Every row gives one point. Each copy is the shape, with its points in the same order, turned, moved and blurred by noise. Say if it was mirrored as well.
(in the rows, 128 means zero)

Shape (7 x 3)
0: 107 202 158
1: 155  51 109
2:  85 106 104
3:  86 132 239
4: 146 150 136
5: 147 116  91
6: 172 140 151
Copy 1 (7 x 3)
0: 136 181 104
1: 105  52 214
2: 137  85 126
3:  44 159  89
4: 133 153 153
5: 144 105 184
6: 114 155 185
Copy 1 is: only turned
Copy 2 (7 x 3)
0: 183 177  95
1:  73  67 156
2:  85 153 148
3: 217 153 192
4: 138 120 103
5:  84 105 110
6: 159  90 107
Copy 2 is: only turned
Copy 3 (7 x 3)
0: 198 185 145
1:  49 114 167
2:  81 178 160
3: 197 141 240
4: 154 137 113
5:  87 136 121
6: 152 105 134
Copy 3 is: only turned

Shape (10 x 4)
0:  92  59  76 130
1:  90 112 204  85
2:  84  83 116 128
3: 139 118 155 103
4: 159 164 124 117
5: 138  42 178 134
6:  98  76  79 186
7: 217 111  56 183
8: 144 143 149  86
9: 174 179 129 129
Copy 1 (10 x 4)
0: 130  88 203  88
1: 149 161 165 207
2: 125  97 184 135
3: 154 151 131 146
4: 125 164  92 118
5: 207  98 162 159
6: 109  47 166  95
7: 159  83  70  21
8: 140 175 121 133
9: 114 160  67 117
Copy 1 is: only turned
Copy 2 (10 x 4)
0:  75 142  44 112
1:  24 149 161 159
2:  64 150  81 112
3:  93 153 132 171
4: 140 188 141 163
5:  72  68 113 156
6: 116 131  62  72
7: 222 127  59 144
8:  99 175 145 173
9: 164 187 140 160
Copy 2 is: mirrored

Shape (11 x 8)
0: 107  93  89 135 167 143 126 104
1: 110 154 120  70 158 124 109  79
2: 212 106 162 135  69 105 130 223
3:  66  97 162 148 137 168 158  89
4: 142  83 124  49 151 141 125 104
5: 144  97 148 138 103 126 157  80
6:  94  73 128 144 143 154  43  84
7: 208  88 136  70 154 122 109 111
8: 157  83 123 108  71 209 134 136
9:  71  93 106 146  68 121 141 153
10: 144 133 145 148 162 108 158  81
Copy 1 (11 x 8)
0: 152 116 139 182 151 149 173  87
1: 117 192 119 164 117 172 163 106
2: 130  86 151 103  66  25  84 154
3: 235 168 123 170 155 118 182 110
4: 134 139 135 174  61 141 180 103
5: 179 159 131 154 124  78 132  57
6: 131 147 161 174 176  97 249  96
7: 116 125 182 151  57 130 146  87
8: 150 129 128 227  82  37 155 122
9: 174 104  56 139 152  65 151 114
10: 171 169 162 139 136 145 114  74
Copy 1 is: only turned
Copy 2 (11 x 8)
0:  75 148 120 126 142  83 138 150
1: 127 166 124 102  97  81 129  79
2: 213 128 132 178 110 206 105 206
3:  86 135 159 106 197 120 131 101
4: 149 196 117 153 137  67 115 122
5: 108 176 127 117 164 160  89 127
6:  86 161  94 147 153 118 207 106
7: 184 216 103 131 119 102 119 165
8: 170 122  69 166 199 119  96 143
9:  91  92 143 191 145 159 108 129
10: 109 171 148  70 127 134 103 147
Copy 2 is: mirrored
Copy 3 (11 x 8)
0:  97 112  90  71  82  99 155 114
1: 121 185 124  61 139 137 181 105
2: 137  77 162 152 193 100  39 150
3:  55 166 122 124  58 143 143 125
4:  74 167 143  86 147  89 158  75
5:  86 178  99 131 115  91 103 140
6:  92 128 154  90  74  81 203 163
7:  83 143 122 105 200  59 153 104
8: 115 128 158 167 103  60 108  89
9: 123 128 155  83  58 116  73 131
10:  81 159  72 106 136 132 129 139
Copy 3 is: mirrored
